Each row of a before or after table is a point. One or more steps were done to the points. Then noise was added and the rows were shuffled. The steps act on columns, c1 being the first. Name the steps. A step turns or swaps two columns, mirrors them in a line or flattens them onto one, adds a multiple of one to another, or multiplies or shifts one. Angles are multiples of 10 degrees, from the lower column toward the higher: turns from -170 to 170, lines from 10 to 170 but not 90. Use the fewest steps. Two steps may share a column if one is a turn and the other turns, adds or multiplies; they go together, in the order done. Otherwise the lowest column goes first.

Before:
[[-0.56  0.00 -0.33]
 [-0.38 -0.17  0.19]
 [-0.42  0.04 -0.16]
 [ 0.13  0.36 -0.05]
 [ 0.36  0.07 -0.44]
 [-0.04 -0.05 -0.42]
 [-0.53 -0.16 -0.20]
 [-0.05  0.07  0.23]
 [-0.42  0.23 -0.48]
 [ 0.08  0.01  0.27]
 [-0.20 -0.01  0.28]
 [ 0.13  0.35  0.08]
 [ 0.25  0.39 -0.26]]
After:
[[ 0.12  0.39 -0.27]
 [ 0.21  0.01  0.27]
 [-0.51  0.04 -0.15]
 [-0.25 -0.04 -0.42]
 [ 0.06  0.06  0.23]
 [ 0.17  0.34  0.08]
 [-0.63 -0.17 -0.19]
 [ 0.11  0.37 -0.05]
 [-0.27 -0.17  0.19]
 [-0.66  0.23 -0.48]
 [-0.06 -0.01  0.28]
 [ 0.14  0.07 -0.44]
 [-0.73 -0.01 -0.32]]
Steps: add 0.5 times c3 to c1

Before, 10 rows:
[[ 0.58  0.35  0.10 -0.32  0.02  0.34  0.02 -0.35]
 [-0.34 -0.15 -0.21 -0.43 -0.47 -0.31  0.29 -0.31]
 [-0.05 -0.21  0.05 -0.55 -0.10  0.10  0.01  0.03]
 [ 0.61  0.26  0.01  0.35  0.16 -0.19  0.21  0.25]
 [ 0.27  0.45  0.00  0.34  0.17 -0.02 -0.30 -0.03]
 [-0.38 -0.19  0.21 -0.24 -0.27  0.19  0.45 -0.32]
 [ 0.73  0.00 -0.15  0.50 -0.01  0.02 -0.15 -0.11]
 [ 0.49  0.17  0.02  0.31 -0.20  0.23 -0.18  0.19]
 [ 0.50  0.36 -0.45  0.35  0.09  0.31  0.03  0.16]
 [-0.35 -0.43 -0.07 -0.45  0.08  0.02  0.25 -0.38]]
After, 10 rows:
[[ 0.50 -0.34  0.02  0.10 -0.18  0.22 -0.19  0.07]
 [-0.04  0.57  0.06 -0.10 -0.10  0.09  0.01 -0.01]
 [-0.38  0.46 -0.21 -0.08 -0.45 -0.31  0.28 -0.07]
 [-0.42  0.50 -0.08 -0.34  0.08  0.02  0.25 -0.08]
 [-0.41  0.26  0.22 -0.12 -0.29  0.18  0.45 -0.09]
 [ 0.51 -0.40 -0.46  0.30  0.12  0.30  0.06  0.07]
 [ 0.48  0.25  0.10  0.40  0.01  0.36  0.03  0.09]
 [ 0.64 -0.39  0.00  0.19  0.16 -0.20  0.23  0.12]
 [ 0.26 -0.41  0.00  0.38  0.16 -0.01 -0.29  0.05]
 [ 0.70 -0.50 -0.14 -0.08  0.00  0.01 -0.13  0.12]]
Steps: flatten c1 and c8 onto the line at 10 degrees; turn c2 and c4 by 100 degrees

Before (12 x 12):
[[-0.20  0.05 -0.30 -0.07 -0.13 -0.06  0.45  0.27  0.41  0.27 -0.19 -0.29]
 [ 0.38  0.11 -0.22 -0.41 -0.09 -0.08  0.35  0.29  0.28  0.40 -0.06 -0.04]
 [ 0.21  0.51 -0.12 -0.07 -0.30 -0.08 -0.58 -0.22  0.10 -0.34  0.02 -0.31]
 [-0.13 -0.07 -0.29 -0.22 -0.17  0.12 -0.31 -0.03 -0.25 -0.63 -0.58  0.16]
 [-0.17  0.64  0.00 -0.32 -0.22 -0.17 -0.17 -0.34  0.26 -0.35 -0.07  0.12]
 [ 0.06 -0.08 -0.25  0.04 -0.28  0.51  0.06 -0.15  0.15 -0.81 -0.41  0.21]
 [ 0.17  0.53 -0.21 -0.05  0.16 -0.03 -0.08 -0.43 -0.14 -0.42  0.10 -0.05]
 [ 0.06  0.43 -0.39 -0.45 -0.27  0.24 -0.10 -0.12 -0.04 -0.34  0.05 -0.30]
 [-0.19 -0.47 -0.28 -0.13 -0.42  0.21 -0.11 -0.12 -0.17 -0.48 -0.15  0.32]
 [-0.07 -0.15  0.16 -0.39 -0.12 -0.18  0.22  0.48  0.04 -0.16  0.03 -0.10]
 [-0.02  0.65 -0.22 -0.03 -0.12  0.08 -0.24  0.07 -0.04 -0.34  0.11  0.21]
 [ 0.13  0.26 -0.43 -0.35 -0.07 -0.52  0.33  0.37  0.50  0.05  0.15 -0.16]]
After (12 x 12):
[[-0.06 -0.15  0.17 -0.39 -0.11 -0.17  0.22  0.19  0.07  0.14  0.09 -0.10]
 [ 0.21  0.52 -0.13 -0.07 -0.30 -0.08 -0.57 -0.08  0.19  0.28  0.20 -0.31]
 [ 0.16  0.53 -0.21 -0.04  0.16 -0.03 -0.09 -0.17 -0.26  0.39  0.20 -0.06]
 [-0.14 -0.06 -0.28 -0.22 -0.17  0.12 -0.31 -0.02 -0.50  0.10  0.86  0.17]
 [ 0.06 -0.08 -0.26  0.04 -0.27  0.51  0.06 -0.06  0.29  0.35  0.83  0.21]
 [ 0.37  0.10 -0.21 -0.42 -0.09 -0.09  0.35  0.12  0.56 -0.36 -0.21 -0.03]
 [-0.19 -0.48 -0.28 -0.13 -0.42  0.20 -0.11 -0.05 -0.35  0.27  0.41  0.31]
 [ 0.06  0.42 -0.38 -0.46 -0.27  0.25 -0.09 -0.05 -0.08  0.29  0.18 -0.29]
 [-0.17  0.64  0.01 -0.31 -0.22 -0.17 -0.18 -0.13  0.52  0.24  0.28  0.14]
 [-0.02  0.66 -0.22 -0.03 -0.12  0.07 -0.25  0.03 -0.07  0.34  0.12  0.22]
 [ 0.13  0.26 -0.43 -0.34 -0.07 -0.52  0.32  0.15  1.00  0.06 -0.13 -0.16]
 [-0.20  0.05 -0.31 -0.07 -0.13 -0.07  0.44  0.09  0.83 -0.33 -0.03 -0.30]]
Steps: multiply c8 by 0.4; multiply c9 by 2; turn c10 and c11 by -140 degrees

Before:
[[-0.17  0.16  0.11 -0.36  0.05 -0.09  0.12  0.53 -0.24 -0.11  0.41  0.05
   0.44  0.24  0.16  0.55 -0.28  0.45]
 [-0.35  0.25 -0.38 -0.06  0.11 -0.35  0.02  0.01  0.15  0.02 -0.03  0.33
  -0.03 -0.15  0.01 -0.02  0.13 -0.06]
 [-0.30 -0.14 -0.56  0.32  0.16 -0.09  0.08 -0.06 -0.17  0.32  0.09  0.43
  -0.33  0.44  0.13 -0.15  0.36  0.20]
 [ 0.27  0.15 -0.04  0.25 -0.14 -0.07  0.18  0.70 -0.18  0.34 -0.25  0.72
  -0.01  0.37 -0.17  0.53 -0.20 -0.06]
 [-0.29 -0.24 -0.31 -0.54 -0.18 -0.12 -0.33  0.50 -0.28  0.42  0.57  0.15
  -0.03 -0.22 -0.11 -0.16  0.00  0.46]
 [-0.02  0.18  0.32  0.27  0.15  0.37 -0.20  0.24  0.30 -0.12  0.38  0.13
   0.22  0.50 -0.03  0.36 -0.10  0.49]
 [-0.30  0.14 -0.42  0.33 -0.24  0.23  0.29 -0.10  0.26 -0.25 -0.04  0.08
   0.20  0.54 -0.48  0.11 -0.25  0.35]
 [ 0.23 -0.33  0.23  0.20 -0.42 -0.41  0.30  0.21  0.10  0.17 -0.21 -0.05
   0.16 -0.16  0.02  0.18 -0.35  0.07]
 [ 0.40  0.18 -0.54  0.27 -0.37  0.16  0.14  0.67  0.22  0.37  0.24  0.27
   0.31 -0.16 -0.19  0.17 -0.11 -0.05]
 [ 0.51 -0.27 -0.54 -0.20 -0.31 -0.43 -0.44  0.25  0.07  0.34  0.15 -0.02
  -0.25 -0.22  0.04 -0.05  0.12  0.60]
 [ 0.23  0.43  0.27 -0.09  0.04 -0.42  0.29 -0.09  0.27 -0.24  0.23  0.37
   0.36  0.31 -0.26  0.28  0.18  0.35]]
After, 11 rows:
[[-0.31 -0.07 -0.41  0.34 -0.46  0.25  0.26 -0.10  0.25 -0.24 -0.02  0.05
   0.19  0.51 -0.24  0.13 -0.25  0.35]
 [-0.34  0.29 -0.38 -0.06  0.00 -0.35  0.02  0.02  0.14  0.02 -0.04  0.36
  -0.04 -0.16  0.11 -0.02  0.14 -0.05]
 [ 0.23  0.49  0.24 -0.09 -0.30 -0.41  0.26 -0.09  0.25 -0.23  0.24  0.38
   0.37  0.31  0.05  0.29  0.18  0.33]
 [ 0.26 -0.01 -0.03  0.24 -0.18 -0.07  0.20  0.69 -0.15  0.35 -0.22  0.72
   0.01  0.35 -0.15  0.52 -0.19 -0.04]
 [-0.02 -0.02  0.32  0.26 -0.05  0.39 -0.18  0.26  0.30 -0.12  0.38  0.15
   0.21  0.51  0.16  0.38 -0.09  0.50]
 [-0.29 -0.35 -0.56  0.33  0.13 -0.10  0.08 -0.07 -0.18  0.31  0.09  0.44
  -0.31  0.46  0.14 -0.15  0.34  0.22]
 [ 0.22 -0.44  0.26  0.19  0.01 -0.41  0.30  0.22  0.11  0.16 -0.20 -0.07
   0.16 -0.17 -0.44  0.17 -0.33  0.07]
 [-0.28  0.16 -0.32 -0.56 -0.12 -0.14 -0.33  0.52 -0.30  0.42  0.58  0.15
  -0.02 -0.22 -0.19 -0.14  0.01  0.48]
 [-0.16  0.40  0.11 -0.36  0.17 -0.08  0.14  0.53 -0.26 -0.11  0.40  0.04
   0.44  0.25  0.06  0.55 -0.27  0.44]
 [ 0.52 -0.14 -0.53 -0.19  0.04 -0.43 -0.46  0.26  0.08  0.33  0.15 -0.02
  -0.25 -0.21 -0.32 -0.04  0.13  0.63]
 [ 0.40 -0.02 -0.53  0.28 -0.18  0.16  0.12  0.65  0.24  0.35  0.23  0.26
   0.32 -0.16 -0.39  0.18 -0.11 -0.06]]
Steps: add -0.7 times c4 to c2; swap c5 and c15

Before (9 x 32):
[[ 0.09  0.22 -0.44  0.33  0.25 -0.83  0.39  0.11  0.20  0.04  0.07  0.07
  -0.16 -0.77 -0.07  0.77 -0.09 -0.08 -0.46 -0.10  0.34  0.00  0.11 -0.02
   0.21 -0.22  0.00 -0.17 -0.15 -0.31  0.27 -0.12]
 [ 0.02 -0.26  0.06  0.20 -0.14  0.09  0.19 -0.40  0.20  0.12  0.14  0.26
   0.00  0.00  0.40  0.32  0.14 -0.08 -0.21 -0.09  0.12 -0.08 -0.03 -0.35
   0.15  0.11  0.34 -0.24 -0.25 -0.24  0.16  0.12]
 [-0.11  0.11 -0.17  0.25  0.29  0.27 -0.10 -0.35  0.12 -0.13 -0.31 -0.10
   0.57  0.00  0.24  0.44 -0.23  0.16  0.25 -0.21  0.16  0.05  0.03 -0.55
   0.24  0.22 -0.06 -0.43 -0.08 -0.12 -0.21 -0.12]
 [-0.43 -0.29 -0.03 -0.01  0.36  0.35  0.04 -0.11  0.06 -0.29 -0.34  0.08
  -0.19  0.22 -0.02 -0.22 -0.23  0.20 -0.55 -0.37 -0.35 -0.23 -0.09  0.46
   0.25  0.19 -0.21 -0.42  0.28 -0.43 -0.11  0.29]
 [ 0.07 -0.19 -0.03 -0.05  0.14  0.16 -0.03  0.72  0.34  0.09  0.04  0.22
  -0.08  0.08  0.23 -0.53  0.16  0.01 -0.18  0.10 -0.07 -0.18  0.20 -0.18
   0.19  0.24  0.49 -0.36 -0.25  0.07  0.96 -0.16]
 [ 0.05  0.07 -0.18 -0.08  0.30  0.35  0.07 -0.04  0.14 -0.15  0.18  0.12
   0.40  0.29 -0.41  0.20  0.13  0.05 -0.47 -0.18 -0.36 -0.45  0.26 -0.35
   0.08  0.31 -0.04  0.07 -0.30 -0.39 -0.14  0.02]
 [-0.19 -0.03  0.19  0.39  0.33 -0.24  0.45  0.51  0.11  0.12  0.01  0.07
  -0.07  0.20  0.44 -0.54 -0.03  0.16  0.48  0.30 -0.36 -0.46  0.11 -0.42
   0.11  0.13  0.11  0.24 -0.19 -0.09 -0.07  0.83]
 [ 0.17  0.14 -0.01 -0.15 -0.41  0.24  0.12 -0.23  0.23  0.02 -0.41 -0.03
  -0.01  0.23  0.54 -0.59  0.06 -0.08 -0.36  0.18  0.82 -0.45  0.15 -0.53
   0.22  0.05  0.11 -0.36  0.19 -0.29  0.04 -0.21]
 [-0.06 -0.28 -0.59  0.22 -0.90 -0.45 -0.04 -0.50 -0.08 -0.07 -0.33 -0.90
   0.21 -0.36  0.15 -0.37  0.20  0.27 -0.17 -0.30  0.28 -0.07  0.10 -0.48
   0.23  0.20  0.12  0.05 -0.24 -0.35 -0.17 -0.12]]
After (9 x 32):
[[-0.44 -0.71 -0.02  0.01  0.35  0.35  0.04 -0.23  0.07 -0.28 -0.34  0.08
  -0.20  0.22 -0.08  0.03 -0.24  0.18 -0.38 -0.38 -0.38 -0.10 -0.07  0.48
   0.24  0.19 -0.21 -0.43  0.31 -0.42 -0.12  0.30]
 [ 0.07 -0.48 -0.02 -0.04  0.14  0.17 -0.04 -0.20  0.42  0.08  0.05  0.22
  -0.08  0.09  0.12  0.00  0.13  0.01 -0.13  0.09 -0.08  0.71  0.23 -0.19
   0.18  0.23  0.48 -0.36 -0.24  0.08  0.97 -0.12]
 [ 0.03 -0.66  0.09  0.20 -0.14  0.10  0.20 -0.07  0.33  0.11  0.15  0.27
   0.02 -0.01  0.48 -0.01  0.15 -0.05 -0.14 -0.08  0.12 -0.40 -0.02 -0.35
   0.15  0.10  0.35 -0.25 -0.24 -0.25  0.16  0.14]
 [-0.19 -0.08  0.17  0.40  0.33 -0.26  0.45 -0.48  0.28  0.13  0.02  0.07
  -0.09  0.20  0.60  0.00 -0.03  0.16  0.31  0.28 -0.37  0.51  0.10 -0.45
   0.11  0.11  0.13  0.25 -0.19 -0.08 -0.06  0.81]
 [ 0.05  0.18 -0.18 -0.10  0.30  0.38  0.05 -0.47  0.01 -0.16  0.16  0.13
   0.40  0.29 -0.68  0.00  0.15  0.05 -0.35 -0.17 -0.34 -0.05  0.27 -0.33
   0.06  0.29 -0.06  0.07 -0.31 -0.42 -0.13  0.04]
 [ 0.07  0.56 -0.42  0.35  0.27 -0.82  0.37  0.00  0.17  0.02  0.06  0.07
  -0.13 -0.77 -0.23  0.00 -0.06 -0.08 -0.32 -0.08  0.36  0.11  0.10  0.01
   0.19 -0.21  0.02 -0.16 -0.14 -0.31  0.27 -0.15]
 [-0.05 -0.71 -0.56  0.21 -0.91 -0.46 -0.07 -0.10 -0.06 -0.06 -0.36 -0.89
   0.23 -0.33  0.25 -0.02  0.21  0.25 -0.10 -0.30  0.30 -0.52  0.12 -0.45
   0.24  0.20  0.10  0.05 -0.26 -0.37 -0.15 -0.13]
 [-0.12  0.26 -0.17  0.26  0.29  0.27 -0.11  0.06  0.17 -0.12 -0.30 -0.12
   0.58  0.02  0.27  0.01 -0.22  0.15  0.17 -0.23  0.16 -0.34  0.03 -0.56
   0.24  0.22 -0.06 -0.44 -0.07 -0.13 -0.22 -0.14]
 [ 0.20  0.35  0.00 -0.17 -0.42  0.25  0.09 -0.44  0.42  0.03 -0.42 -0.03
   0.00  0.23  0.69  0.01  0.04 -0.08 -0.25  0.18  0.82 -0.22  0.17 -0.52
   0.20  0.05  0.11 -0.35  0.19 -0.29  0.05 -0.26]]
Steps: multiply c2 by 2.5; swap c8 and c22; turn c9 and c15 by -20 degrees; multiply c15 by 1.6; multiply c16 by 0; multiply c19 by 0.7
